Each row is a point. Each copy is the shape, with its points in the same order, stretched, turned, moved and blurred by noise. Some copies are also mirrored. Which?

Shape:
[[-43,-9,-26],
[28,-14,5],
[25,8,44],
[-11,1,29],
[57,52,-14],
[24,16,32],
[-51,-26,-22],
[-40,-12,-26]]
Copy 1:
[[-40,-25,-19],
[27,-11,5],
[24,9,39],
[-9,-5,34],
[37,59,-25],
[20,17,28],
[-46,-45,-12],
[-35,-27,-19]]
Copy 1 is: only turned
Copy 2:
[[-25,52,-22],
[19,-6,3],
[-13,-29,17],
[-23,5,16],
[16,-52,-58],
[-11,-36,6],
[-30,72,-17],
[-22,49,-30]]
Copy 2 is: mirrored
Copy 3:
[[-41,-21,-16],
[33,-6,4],
[32,-3,46],
[-7,-16,30],
[41,67,-6],
[20,16,32],
[-55,-41,-18],
[-50,-20,-19]]
Copy 3 is: only turned
Copy 4:
[[-29,-4,-34],
[38,-21,1],
[32,-18,40],
[4,-21,21],
[60,43,0],
[32,-5,32],
[-41,-25,-41],
[-26,-2,-36]]
Copy 4 is: only turned

Shape:
[[-6,19,0,8],
[-39,22,-33,8],
[-33,21,-1,4],
[50,19,14,-4],
[-41,25,19,7],
[8,-14,18,0],
[-1,-83,16,-9],
[15,20,15,32]]
Copy 1:
[[-18,-13,14,-7],
[-40,-14,-26,0],
[-34,0,0,8],
[24,-20,43,-41],
[-43,8,17,15],
[8,-12,26,12],
[48,-19,8,69],
[-20,-30,38,-11]]
Copy 1 is: mirrored
Copy 2:
[[-16,-9,-1,-11],
[-26,31,-26,-1],
[-26,16,3,-7],
[10,-53,-2,-29],
[-36,14,19,-6],
[15,-16,20,-1],
[66,2,41,26],
[-22,-38,-4,2]]
Copy 2 is: mirrored
Copy 3:
[[-20,14,-2,8],
[-50,15,-34,17],
[-45,17,-1,10],
[33,14,8,-16],
[-51,23,15,10],
[-7,-19,18,1],
[-14,-84,28,8],
[5,22,18,22]]
Copy 3 is: only turned
Copy 4:
[[-16,-11,-2,3],
[-36,32,-23,14],
[-39,-1,-5,0],
[40,-39,-9,-15],
[-54,-17,8,-1],
[11,-12,22,-3],
[34,24,95,9],
[0,-34,-11,24]]
Copy 4 is: mirrored

Shape:
[[36,4,-12,3,16,19],
[-21,1,-41,-50,-40,-18],
[4,-15,4,-20,44,18],
[14,-28,36,33,36,5],
[4,21,-39,-26,-50,-43],
[-23,-12,-51,-3,-20,-42],
[25,-7,25,61,73,18],
[-39,36,-21,-20,-32,-11],
[-13,12,1,-27,-36,-47],
[24,-2,-3,-25,43,-12],
[19,-31,18,15,9,26]]
Copy 1:
[[37,10,-21,15,29,19],
[-12,10,-62,-18,-28,-11],
[8,2,5,-18,59,-4],
[13,-22,52,10,25,0],
[26,12,-62,11,-62,-18],
[4,-26,-58,11,-19,-28],
[35,-15,55,55,67,4],
[-25,37,-41,21,-22,-18],
[-5,12,-26,-6,-51,-42],
[47,6,-5,-6,45,-29],
[17,-13,21,-5,27,26]]
Copy 1 is: only turned
Copy 2:
[[21,-14,-20,-27,32,11],
[-27,-22,5,-69,-65,-20],
[1,-17,14,-41,55,-5],
[18,-24,33,7,48,10],
[9,-14,-6,-47,-71,-27],
[-17,-55,-7,-25,-37,-35],
[22,-25,4,35,89,-1],
[-31,15,3,-23,-50,-25],
[6,-6,32,-34,-60,-30],
[26,-19,13,-47,36,-19],
[6,-32,19,-20,25,27]]
Copy 2 is: only turned

Shape:
[[-3,-25,4,10,13,8,-12,21],
[-22,30,30,34,-58,8,-33,23],
[-27,30,14,25,35,-1,57,-19],
[-15,12,38,25,-18,-10,-40,-2],
[-3,-8,-19,-53,25,-10,-35,-22],
[22,54,13,-52,22,-23,7,23],
[46,-25,29,-54,16,-7,-20,29],
[-8,1,-31,38,-9,-18,-31,26],
[19,25,-23,5,39,-21,-24,-46],
[22,-4,38,39,33,55,-19,39],
[-11,-11,33,-52,6,7,58,15],
[59,23,-21,5,-14,-23,-38,-60],
[-1,57,16,-32,-46,-2,-13,-38]]
Copy 1:
[[21,-31,9,-4,7,10,0,26],
[-7,12,11,28,-79,1,-14,43],
[3,12,19,46,21,2,36,-38],
[3,-7,22,13,-44,-19,-36,21],
[11,-13,-16,-69,18,-22,-10,-9],
[19,50,14,-35,16,-51,34,18],
[45,-25,34,-63,7,-34,15,48],
[14,-16,-44,21,-15,-3,-18,41],
[37,16,-29,-12,25,-29,-25,-32],
[56,2,54,16,11,44,-19,43],
[1,-21,50,-27,2,-13,73,-2],
[80,9,-38,-21,-38,-49,-30,-19],
[0,45,-3,-27,-76,-38,2,-23]]
Copy 1 is: only turned
Copy 2:
[[-6,-25,25,9,19,27,-15,20],
[-8,32,65,9,-49,-6,-24,11],
[-18,14,5,43,38,-1,51,-30],
[-2,12,64,-2,-3,-9,-35,-10],
[-11,-20,-11,-57,36,27,-34,-24],
[5,24,0,-66,28,-17,35,15],
[22,-46,31,-70,27,13,0,35],
[-5,6,1,23,-1,-8,-48,30],
[31,8,-23,-9,48,-7,-29,-41],
[43,5,61,26,29,54,7,40],
[-36,-39,18,-29,13,21,70,3],
[69,-5,-17,-26,-6,-26,-40,-50],
[2,29,18,-49,-39,-11,6,-56]]
Copy 2 is: only turned
Copy 3:
[[3,-35,-15,31,16,20,-9,4],
[-6,21,7,65,-18,1,-43,24],
[-13,25,-5,17,40,-24,61,-4],
[1,8,19,47,9,-13,-51,-5],
[5,-27,-21,-44,15,13,-40,-21],
[27,20,10,-43,37,-2,-14,48],
[36,-52,28,-20,14,36,-38,25],
[23,-12,-53,51,-1,-9,-34,9],
[40,14,-27,-17,37,-22,-24,-40],
[18,-8,12,63,54,55,-9,0],
[-29,-27,35,-23,10,23,42,33],
[73,27,-9,-14,-16,-13,-44,-51],
[-2,53,22,-21,-21,-4,-34,-6]]
Copy 3 is: only turned

Shape:
[[56,-7,43,9,28,21,-12,-52,-36],
[-29,-2,50,-32,-19,-20,-44,-53,-16],
[-32,-24,-15,62,-5,-23,30,33,-38],
[-24,14,55,-15,-7,-35,7,21,2],
[-27,-9,-37,-29,36,2,-5,-17,-35],
[32,-33,22,-8,-39,-37,31,-9,6],
[-10,-8,20,10,12,16,20,23,-48],
[47,22,37,13,-18,-6,-11,-23,-43],
[38,-20,-11,61,-8,50,-14,-43,40],
[-13,-20,17,-22,-17,-24,8,2,-27],
[43,-34,-34,36,-30,-18,-16,25,47],
[-32,59,10,1,50,27,-29,21,45],
[4,19,23,39,-22,38,7,-55,30],
[-10,-2,-24,-17,29,47,-12,30,-23],
[66,-1,21,-18,-37,-19,-7,-33,-13]]
Copy 1:
[[21,1,70,11,33,-39,-37,-30,31],
[-16,1,44,-44,-43,-44,-52,-6,12],
[30,-36,-64,45,20,-32,-31,11,-39],
[34,30,-4,-5,-56,-45,-9,24,-6],
[8,23,-5,-3,39,24,-52,-21,-24],
[40,-4,-21,-20,-14,-35,9,-7,51],
[54,-10,-9,35,2,-7,-44,-1,-22],
[21,11,23,41,-9,-51,-35,-22,56],
[-65,-67,50,11,48,-11,42,-20,-2],
[42,6,-17,-11,-16,-17,-39,1,11],
[-33,-34,-32,-1,44,-10,43,37,50],
[-45,42,44,20,-7,1,28,27,-57],
[-47,-36,51,15,-20,-31,36,-42,-16],
[15,5,6,26,32,47,-34,2,-21],
[14,11,18,0,-4,-33,-9,-28,92]]
Copy 1 is: only turned
Copy 2:
[[3,34,52,-33,-26,-11,24,-35,-12],
[6,14,-1,-40,32,-31,-7,-56,30],
[-35,23,21,58,38,8,-8,23,11],
[6,9,0,-2,15,2,-17,3,61],
[-37,-1,-30,3,8,5,18,2,-32],
[34,-3,25,21,9,-43,15,9,23],
[-35,17,23,8,1,0,-7,24,9],
[8,29,40,1,-31,-17,-12,-31,12],
[9,-42,63,11,0,30,18,-44,-31],
[-1,7,-3,7,18,-26,-2,7,20],
[44,-38,30,54,13,27,-13,7,-23],
[-27,-32,-21,-11,-12,83,-12,-6,31],
[-12,-33,41,-3,-1,4,25,-63,27],
[-47,-21,-6,2,-14,36,-20,30,-26],
[39,4,23,5,-26,-39,2,-28,0]]
Copy 2 is: only turned
Copy 3:
[[-27,17,11,80,25,-13,-44,50,-30],
[-49,63,-26,-2,55,39,9,6,1],
[-53,-31,-27,-10,-40,-71,-23,-25,51],
[-24,47,6,-43,12,-11,29,5,36],
[13,10,-65,1,18,-21,-35,1,-1],
[-30,6,-2,37,-24,2,33,65,39],
[-20,-13,-17,1,0,-52,-6,3,-3],
[-44,34,2,15,-18,6,-6,53,-26],
[-8,-71,57,66,-20,15,-59,24,24],
[-28,23,-36,-5,7,-14,16,28,14],
[-22,-54,19,3,-37,2,-26,79,61],
[35,14,34,-46,22,-2,-54,-22,8],
[-6,-21,54,30,-18,30,-29,-12,20],
[26,-42,-28,-20,17,-28,-22,21,-27],
[-22,29,-7,26,-17,33,13,91,-8]]
Copy 3 is: mirrored
